Each row is a point. Before rounding, the points of a table are all equally far from one centre. They may lie mostly on one side of it. Where is the centre, to within rounding?
In the rows, zero is written as 128.

Points:
[[129  50]
 [ 74 126]
 [ 92 157]
 [ 78  88]
 [113 171]
 [ 73 115]
 [156  53]]
Centre: [135 112]

Points, 13 rows:
[[163 132 172 100  93 221]
 [125 172 124 131 174 143]
 [115 135 208 116 154 163]
 [140 151 193 120 162 191]
 [119 184 177  94 147 158]
 [120 164 207  92 105 179]
 [125 142 208 120  95 126]
 [ 48 114 149 120 148 194]
 [155 132 155  65  89 179]
 [109 128 188 128 128 239]
 [ 70 164 181  98 138 196]
 [131 122 166  98 168 203]
 [136 139 128 101 115 245]]
Centre: [113 135 141 136 106 172]

Points:
[[ 94 107 109 189 186 173 116  73 138 166  97]
 [ 73 160 115 121 144 145 118   7 120 137 145]
 [ 63 145 110 152 210 142 101  82 135 106 126]
 [121 118 112 169 166 163 115  14 134 153  70]
 [105 243 134 147 163 123 158  67 104 102 146]
 [126 122 105 180 180 169  92  53 103 124 108]
 [ 97 140 223 144 151 145 155  85  58 119 113]
 [ 60 155 105 201 143 159 163  55 112 108 154]
 [137 159 120 131 196 179 179  57 155 154  78]
 [ 89 158 114 140 198 161 122  89  61 150  95]
 [104 200 170 147 163 153  83  86  72 113 107]
 [ 61 115 164  91 187 102 174  68 112 168 128]
 [ 94 139 122 132 150 184  89  73 104  73 111]
 [ 52 109 187 178 126 150 123  39 157 114 121]
 [ 99 159 107 194  65 169 174  44 132  86 108]
 [106 167 104 129 152 152  82  36 107 134 151]]
Centre: [114 147 137 147 122 105 148  96 131 130  97]
